Each row of a before or after table is a point. The points were changed in one or more steps. Then noise was added and the rows were shuffled. The steps act on columns, c1 being the first. What was done? A step turns or swaps two columns, mirrors them in a line or flattens them onto one, adds a multiple of one to another, or multiplies or shifts one. Angles are multiples of 10 degrees, from the lower column toward the higher: turns from -170 to 170, lines from 10 to 170 but not 90. Use the fewest steps. Two steps may share a column if one is a turn and the other turns, adds or multiplies; they go together, in the order done. Otherwise the lowest column goes first.

Before (8 x 2):
[[ 3.6  1.7]
 [ 2.8 -6.7]
 [ 4.5 -3.7]
 [-8.4 -1.1]
 [-1.2 -0.4]
 [ 7.2 -5.4]
 [ 2.6  0.4]
 [-2.5 -3.0]]
After:
[[ 3.3  2.0]
 [ 1.8  1.9]
 [-4.4  5.7]
 [-0.9 -0.9]
 [-5.1 -6.3]
 [-1.1  5.8]
 [-0.8  8.8]
 [-3.6 -0.4]]
Steps: mirror c1 and c2 in the line at 30 degrees

Before:
[[ 0.6  0.9  3.1]
 [-1.9  1.0  0.1]
 [ 1.9  0.8  2.3]
 [-2.9 -0.6 -7.6]
 [ 4.0  1.1  4.6]
 [-1.4 -1.0 -0.2]
 [-3.0 -1.0 -5.0]
 [ 1.2 -0.3  0.3]
 [-2.8 -2.2 -2.0]
 [ 4.7  3.3  1.9]
 [ 2.4 -3.2 -5.2]
 [ 2.7  0.0 -0.7]
 [-1.1 -1.5 -0.8]]
After, 13 rows:
[[ -3.0   0.8 -18.9]
 [  2.3  -4.4 -12.8]
 [ -1.8   1.8   0.3]
 [ -3.1   0.5 -12.7]
 [  2.8  -1.5  -1.8]
 [  4.0  -0.8  11.5]
 [ -2.7  -0.9  -5.1]
 [ -1.4  -0.4  -0.6]
 [  0.6   0.4   7.8]
 [  1.2  -0.9   0.7]
 [ -1.2  -0.9  -2.0]
 [  1.8  -0.2   5.7]
 [  4.8   0.9   4.8]]
Steps: add -0.5 times c1 to c2; multiply c3 by 2.5

Before, 9 rows:
[[-8.1 -2.3 -1.4  1.3]
 [ 2.3  1.0  8.2 -6.6]
 [-5.2 -2.0 -0.4  7.1]
 [-2.4 -3.1  8.1  1.9]
 [ 2.0  3.4 -3.4  1.5]
 [-3.9 -3.3  3.0  7.4]
 [-7.0  2.1  2.8  0.1]
 [ 1.6 -0.3 -4.3  6.7]
 [-4.0  1.8 -6.1 -4.1]]
After, 9 rows:
[[ 4.2  4.5 -5.1 -0.6]
 [-1.6  1.2 -5.0 -0.2]
 [-2.3 -7.5  3.2  0.1]
 [ 2.1 -5.7  6.6  0.5]
 [ 3.9 -0.5  4.2 -0.3]
 [ 5.5  1.3  1.6  0.5]
 [-1.8  3.7 -1.2 -0.3]
 [ 8.1  2.5  1.7 -0.2]
 [ 7.1 -3.6 -0.5  0.3]]
Steps: multiply c1 by -1; mirror c2 and c3 in the line at 120 degrees; multiply c4 by 0

Before, 13 rows:
[[ -0.9  -5.4  -5.0  -0.5   1.8   0.4]
 [  3.0  -4.2  -5.7  -8.1 -10.4  -3.9]
 [  2.4   4.7   1.3   5.7   3.3  -7.2]
 [  1.8   1.1   0.2   2.3   0.5 -10.5]
 [  0.0  -1.2   3.4   2.8   3.7   3.5]
 [ -3.0   5.8  -4.2   4.4   4.5   5.0]
 [ -3.9   4.2  -2.6  -5.3   2.4   3.1]
 [ -3.5   1.2  -4.0  -0.4   0.3   2.8]
 [ -1.6   5.5   3.1  -4.5   9.9   2.4]
 [  3.5   0.4  -0.9  -1.5   2.0   4.3]
 [  1.5   5.5   4.8 -10.6   4.1   4.6]
 [ -3.3   4.0   1.4  -0.4  -3.6   5.0]
 [  2.5   0.9   3.5  -0.6  -1.5   2.3]]
After:
[[  4.8  -0.6  -1.0  -1.7   0.4   4.2]
 [ -0.8  -4.9  -5.1  -0.4   2.8   0.4]
 [ -3.0   2.2  -2.6  -5.3  -1.1   3.1]
 [  2.0   1.5  -5.7  -8.1  -0.8  -4.0]
 [ -1.4   2.5  -4.1   4.5  -1.4   5.0]
 [  3.2   1.2   3.6  -0.4  -0.7   2.5]
 [ -0.8  -0.2   3.0  -4.5   0.1   2.6]
 [  1.2  -2.6   3.4   2.7   1.5   3.5]
 [ -2.6   0.8  -3.9  -0.2  -0.4   2.8]
 [ -1.8   4.6   1.5  -0.5  -2.6   5.0]
 [ -1.3   0.6   0.2   2.3  -0.3 -10.6]
 [  2.7   2.3   4.8 -10.5  -1.4   4.8]
 [  0.1   2.2   1.3   5.8  -1.1  -7.2]]
Steps: add 0.3 times c6 to c1; flatten c2 and c5 onto the line at 150 degrees

Before:
[[-4.3 -3.7 -1.6 -6.5 -2.7 -3.3  4.2  1.1]
 [-2.3  8.5 -2.0  0.9  0.5 -5.5 -6.2  2.2]
 [-2.9 -4.8  0.3  1.6  7.5  6.2  2.4 -6.7]
 [-0.6  1.7  1.8 -4.8 -4.2 -4.0  1.1 -2.9]
 [ 7.2 -2.1  0.9 -3.1 -1.6  3.2 -2.6 -0.3]
 [-1.5 -6.3  5.3 -0.3 11.6 -1.8 -4.4 -1.5]
 [ 1.3 -7.4  5.0 -3.2 -4.3  2.3 -4.3  0.9]
 [ 1.1 -1.9 -6.0 -5.1 -6.1  2.1 -0.5 -6.7]]
After:
[[ 0.3  2.5 -2.5  1.4  0.2  2.4 -4.1  1.3]
 [ 0.0 -6.5  3.9 -4.4 -5.1 -4.3 -4.2  2.0]
 [-0.6  4.7  2.5  7.9  0.4 -2.8 -1.1  0.2]
 [ 0.1  1.8  4.8  4.8 -4.2 -0.6 -2.0 -3.2]
 [-0.7 -2.5  4.0 -3.1 13.2  4.2 -3.8 -1.7]
 [-0.9 -1.6 -5.1  0.4  9.3  2.6  3.2 -7.3]
 [-0.9  5.2 -4.7  3.9 -3.3 -4.1 -4.3 -6.4]
 [ 0.2  8.7  0.9 -0.7  1.4  5.3 -5.2  1.4]]
Steps: flatten c1 and c8 onto the line at 80 degrees; mirror c2 and c5 in the line at 110 degrees; turn c3 and c6 by 60 degrees; mirror c4 and c7 in the line at 70 degrees

Before (10 x 9):
[[  1.1  -7.3   0.1  -0.8  -0.3  -2.0   6.2  -0.7  -2.3]
 [  1.7   1.0  -3.5  -2.1   2.8   6.3  -3.0   1.2  -3.4]
 [  2.4  -0.6   1.5  -1.3   4.1  -1.6  -3.1   4.2   2.8]
 [ -3.3   0.7   0.6  -1.6  -3.8   1.5  -2.2   2.1   5.0]
 [ -4.9  -0.6  -0.3  -2.3  -2.7  -0.3  -3.7  -3.3  -3.1]
 [  1.7   0.3   1.7  -1.2  -4.7   0.2  -2.3   6.8  -4.5]
 [ -7.5   2.0   1.3   1.3   0.9   1.9  -0.9  -0.1  -2.5]
 [  3.1  -1.0   2.9   4.9   0.1  -1.8  -0.4  -0.5   2.4]
 [ -0.2  -3.0   4.1  -2.7   1.3   3.8   1.3  -2.2  -4.2]
 [  1.5 -17.5   2.6   7.6  -1.3   1.1  -2.0  -1.3  -3.4]]
After:
[[ -7.7   2.2   1.2   6.0   1.0   2.0  -0.5   0.4   4.8]
 [  2.2  -0.8   1.6  -6.8   3.5  -1.4  -2.9   4.2  -5.0]
 [  1.3  -0.2   1.3  12.2  -4.4  -0.3  -2.0   6.7   6.1]
 [ -0.1  -3.0   4.4  12.5   1.4   4.2   1.4  -2.0   3.7]
 [ -4.3  -0.8   0.3   9.4  -2.8  -0.3  -3.5  -2.7   2.3]
 [  1.7   1.3  -3.5   9.4   2.8   6.1  -2.9   1.0   3.6]
 [ -2.6   0.8   0.6 -12.0  -3.1   1.3  -1.6   2.1  -8.4]
 [  0.9 -17.1   2.7   5.2  -1.7   1.3  -1.8  -1.0  11.8]
 [  3.3  -0.8   2.9  -8.4  -0.2  -1.5  -0.1  -0.6   0.6]
 [  1.1  -7.4   0.4   5.8  -0.8  -2.8   6.2  -0.7   2.7]]
Steps: multiply c9 by 3; turn c4 and c9 by 120 degrees

Before:
[[ 2.8 -5.6 -6.5 -4.1  0.0 -4.6 -2.1  6.3 -0.4 -0.9  7.4]
 [ 4.2  0.3  2.9  5.1  0.3 -1.1 -2.6  8.2  2.9 -6.5 -3.2]
 [-3.8  0.4 -0.3 -4.8  7.4  3.5 -2.6  0.6 -0.9  1.1 -5.5]
 [ 1.9  2.4 -3.7 -4.1  0.7  6.2 -5.8  4.9 -1.7  3.4 -3.4]
 [ 4.6 -0.5 -4.2  4.0 -1.5 -4.0 -2.2 -3.5  0.8  4.1 -0.8]
 [-1.5  1.5  3.9  5.1 -3.7 -4.6  2.1 -3.0  7.3 -0.9  4.4]
 [ 0.1 -1.3 -4.6 -0.1 -2.3  1.4 -3.8 -0.5  2.3 -7.8 -8.2]
 [ 1.3  0.3 -8.0 -6.0  4.1  9.3  2.7 -8.1 -2.2  0.8 -6.0]
 [ 5.3  3.2 -2.6 -6.1  0.2  1.4  0.6  8.6  4.6  1.8 -9.4]
 [ 4.9 -0.6 -5.1 -3.5  3.3  2.0 -6.4 -3.5  1.8 -0.6 -0.4]]
After, 10 rows:
[[  4.6   0.0  -3.6  -4.1  -1.3  -3.8  -2.0  -7.1   0.1  -3.7   1.5]
 [  3.2  -3.0  -6.3   2.9   2.7  -4.6  -2.2   2.9  -2.8  -0.7  -7.4]
 [ -0.1   0.5  -4.7  -1.7   1.4   1.6  -3.8  -5.8   0.4   9.4   6.4]
 [  4.2   1.9   3.0  -3.6  -3.8  -1.4  -2.4   3.9   1.5   6.8   2.0]
 [ -1.6   4.8   4.5  -6.6   0.0  -4.8   1.9   0.0   3.7   0.5  -4.5]
 [  5.5   3.8  -2.5   4.7   3.9   1.7   0.5   9.8   3.0   0.1   9.6]
 [ -3.9  -0.5   0.2   8.6  -2.6   3.6  -2.6  -3.3  -0.1   0.3   5.4]
 [  2.0   0.6  -3.6   3.6   2.1   5.8  -5.9  -3.9   0.0  -2.5   4.2]
 [  1.3  -0.1  -8.5   6.6   0.8   9.5   2.8  -4.5  -0.5   0.2   5.8]
 [  4.9   0.5  -4.8   4.6   0.1   2.1  -6.7 -12.9   0.8   1.0  -0.5]]
Steps: flatten c2 and c9 onto the line at 40 degrees; turn c4 and c5 by -140 degrees; add 1.5 times c7 to c8; turn c10 and c11 by 170 degrees

Before, 10 rows:
[[-0.1  2.8  3.0  0.8  1.4 -2.4  6.4  0.0  0.7 -5.7  0.8 -2.1]
 [ 3.8 -3.3  0.2  5.3  3.4  0.5  0.7  3.7  6.0  3.5 -2.5  1.4]
 [ 2.7 -2.9  0.7 -3.5  6.4  4.2  1.1 -4.7 -2.5 -4.0 -7.7 -6.6]
 [ 5.7  0.3 -6.5  3.2  2.0  2.3  2.0 -5.9  4.0 -6.0 -0.3 -3.6]
 [-6.0 -2.5  0.9  0.1 -5.5  6.4 -3.0  0.9 -2.4  0.7  1.6 -2.4]
 [-1.5  1.2 -4.6  4.8  4.7  0.4  0.7 -3.0 -5.7  3.2  4.4 -4.8]
 [ 0.4 -2.6 -4.5  2.2 -3.4  4.9  9.4 -4.8  7.6  3.8  5.0  2.9]
 [-4.7  5.2 -1.6  3.9 -5.6  6.3  2.4  1.7 -4.6 -6.0 -5.8 -2.3]
 [-1.0  4.9  7.1  2.8 -2.1  0.7 -2.8  5.7  1.3  3.1 -7.6 -6.0]
 [-7.7  9.3  0.5  1.3  0.0 -2.5 -1.3  6.2  5.2  5.4 -4.9  3.4]]
After (10 x 12):
[[-0.8  5.0  6.4  3.6 -1.3  0.7 -3.0  5.5  1.4  3.1 -7.8 -5.9]
 [ 5.2  0.3 -6.7  0.3 -4.0  2.2  2.1 -5.4  5.2 -6.0 -0.1 -3.6]
 [-1.3  0.7 -4.3 -1.9 -6.3  0.8  0.8 -3.1 -7.5  3.3  4.1 -4.7]
 [-8.3  9.4  0.8  0.6 -0.6 -2.5 -1.1  6.6  6.6  5.7 -4.6  3.4]
 [ 2.9 -2.9  0.6 -7.4  0.0  4.6  0.9 -4.5 -2.9 -4.2 -7.9 -6.5]
 [ 3.8 -3.5  0.2  0.0 -6.8  0.8  0.7  3.7  7.6  3.3 -3.0  1.5]
 [ 0.5 -2.4 -4.1  4.3 -0.1  4.6  9.5 -4.9  9.5  4.0  5.1  2.9]
 [-5.9 -2.1  0.7  4.4  3.0  6.3 -2.7  1.2 -3.2  1.0  1.7 -2.2]
 [-4.6  5.5 -1.6  7.4 -0.2  6.2  2.4  2.0 -6.1 -6.0 -5.9 -2.2]
 [-0.4  2.6  3.1 -1.1 -1.8 -2.1  6.1  0.1  1.0 -6.0  0.6 -2.5]]
Steps: mirror c4 and c5 in the line at 150 degrees; multiply c9 by 1.3
